Each row is a point. The points of each table are mixes of a few directions, plus a little noise. How many directions does each table use, and how many do they share? Where both have some left over, give the other angles between the two spaces (their principal angles), to ten degrees, smallest first.
In the rows, 128 means zero.

First:
[[131 135 127]
 [114  99 132]
 [ 93  55 137]
 [134 141 126]
 [110  88 133]
 [186 249 114]]
Second:
[[151 175 123]
 [181 238 115]
 [ 91  53 137]
 [115 103 131]
 [120 111 130]
 [109  89 133]]
Directions: first 1, second 1, shared 1

First:
[[ 91 108 137  81 166 175 129  82]
 [140 180  79 214 146  98  58 185]
 [201 147 201  96 142 156 137 101]
 [211 140 202 131 141 124 131 147]
 [109 106 142 136 187 142  99 150]
 [ 90 107  97  54  24 128 219  52]
 [ 65 147  51  97 101 158 129  58]
 [118  87 149 155 152  99 128 188]
 [126 131  93 188  92  68 124 192]]
Second (9 x 8):
[[129  76 165  81  73 121  66 148]
 [129  93 153  97  92 123  86 141]
 [129  92 152  97  92 122  87 141]
 [125 221  63 213 226 142 238  94]
 [129 114 138 115 112 126 110 133]
 [127 183  90 178 186 136 192 108]
 [130  55 178  62  53 118  42 155]
 [128 115 137 117 114 127 114 132]
 [126 201  77 194 205 139 214 101]]
Directions: first 4, second 1, shared 0; angles 70

First, 10 rows:
[[148 108 136 120 143 106 122 128 162 152 149]
 [102 154 117 139 108 158 137 129  82  95  99]
 [116 139 123 133 119 141 132 128 108 114 116]
 [149 107 136 119 143 104 121 128 165 154 151]
 [146 111 135 120 142 108 123 128 159 151 148]
 [124 132 127 130 124 132 129 128 121 123 124]
 [165  91 144 112 156  86 116 128 193 175 168]
 [ 59 195 100 157  76 206 150 129   7  41  54]
 [144 112 135 122 139 110 122 128 155 148 145]
 [126 129 127 129 127 130 129 128 126 126 127]]
Second, 9 rows:
[[125 150  28 105  97 139  77 124  85 119 113]
 [114  61 160 152 112 112 145 158 155 152 114]
 [116 134 169 158 161 132 151 124 149 121 146]
 [130  99 159 137 155 134 128 159 142 123 158]
 [ 79 100 128 161 135 134 145 132 133 142 129]
 [120 114  82 101  98 166  81 101 108 156 114]
 [135 136 167 118 140 117 159 123 134 129 134]
 [156 140 156 154 128 116 128 124 158 116 117]
 [176 217 101  66 127 102 138 107  89  93 128]]
Directions: first 1, second 6, shared 0; angles 50

First:
[[105 186 103 171  98 108 124 159 115 105 143 132 157  81 177 119 128 140]
 [118 156 169 161 164 156 126 140 148 146 107 144 143 104 140 133 142 111]
 [148  95 123 101 132 129 124 120 129 124 133 117 111 154  94 124 125 118]
 [175  63  86  76  96 113  89 127  99  87 185  73  93 173  48  90 113 104]
 [123 110 179 129 147 153 110 108 129 158 125 123 119 147 116 128 128 127]
 [137 156 134 151 169 148 138 158 154 124 104 147 142  98 126 135 146  96]
 [139 143 103 135 128 123 128 152 130 105 133 126 134 110 121 121 132 112]
 [104 161 163 166 135 144 115 134 129 144 125 135 145 104 156 126 132 131]
 [ 71  76 135  67  61  77 176  17 100 190 110 148 105 201 201 174  92 249]
 [159 137  87 124 152 128 147 164 148  97 116 137 131 110 102 131 140  91]]
Second (9 x 18):
[[140 128 115 108 112  86 146 135 115 119 140 108 145 105 128 126 164 152]
 [ 95 144 173 139 109 137 107  97 168 141 153 165 140 116 118  93 107 137]
 [151 119  80 134 173 141 152 183 129 121 100  38 163 175 137 152 109  56]
 [101 127 145 126  85  81  93  67 119 115 121 152 173  95 127 123 153 116]
 [117 139 147 145 149 176 125 156 175 131 127 106 132 159 132 111  73  83]
 [123 137 143 138 151 166 143 135 153 163 162 163  91 144 113 108 107 174]
 [124 116 107 141 138 125 106 109 110 121  91 110 161 148 133 153 123  69]
 [193 117 103  87 125 133 172 197  69  98 120 133   9 102 147 156 166 216]
 [109 124 137 132 110 106 107  73 114 144 136 178 138 112 117 127 150 152]]
Directions: first 4, second 5, shared 0; angles 50, 60, 60, 90

First:
[[217  89  95 161  63 139 129 103  65 166 155 121  96 123 125 123  75 128
  107 121 107 144 116 161]
 [ 94 181 147 137 174 102 139 157 120 125 149  86 149  73 134 130 121 122
  132 180 101 130 160  50]
 [ 67 176 149  94 178 115 111 116 172 124  71 199 148 156 152 141 159 161
  130 109 126  92 128 115]
 [147 153 105 130 181 178 117  63 166 100  97 168 106 166 145 159 146 152
  134  67 146  97 134 185]
 [166 125 115 150 103 117 132 126  83 153 152 110 118  99 128 123  89 128
  117 148 100 139 132 114]
 [105  67 204  96 100 173 131 183 175 105 138 101 155 217 120 117 208  86
  120 100 225 152 107 142]
 [ 71 114 145  98 100  80 123 166 138 139 107 153 152 126 118 107 140 128
  133 151 121 131 109 107]
 [134 145 164 139  90  76 133 175  60 188 157 108 150  87 140 110  87 127
   98 192  82 145 136  38]
 [151 101  29 148 162 173 136  62 175  52 127 106  80 105  91 143 129 120
  181  85 143 123 129 239]]
Second, 9 rows:
[[113 167 130 148 135 111  84  99 130 179 113 182 144 145 150 119 114 177
  148 115 125 108 145 125]
 [140 108 155 114 143 152 193 113 209  84 113 126 128 153 152 157 113  76
  133  99 166 166 141 118]
 [121 139 105 152 127  87  57  84 105 182 128 175 167 126 121  98 124 215
  148 133  86 111 124 124]
 [108 183 189 136 151 133 105 110 166 180 101 194 156 189 185 137 125 154
  133  95 163 117 159  94]
 [ 83 176 171 108 134 153 115 219  77 135 132  95 100 137 131 131 181  95
   99 147 164  86 131 121]
 [249  55 119 131  87 153 215  87 127  99 145 101 103 125 140 158  61  77
   82 113 105 189 114 123]
 [105 140 128 132 130 106  74 135  91 158 134 138 152 127 114 104 156 178
  127 146 107 104 119 119]
 [ 92  76 104 107 150 108 134 124 178  64 135  95 163 105  81 112 168 131
  156 145 119 150 107 131]
 [141 107  49 125  97 146 174 181  71  71 149  47  36  46  79 137 111  49
  127 159 117 120 113 197]]
Directions: first 5, second 5, shared 2; angles 40, 60, 80
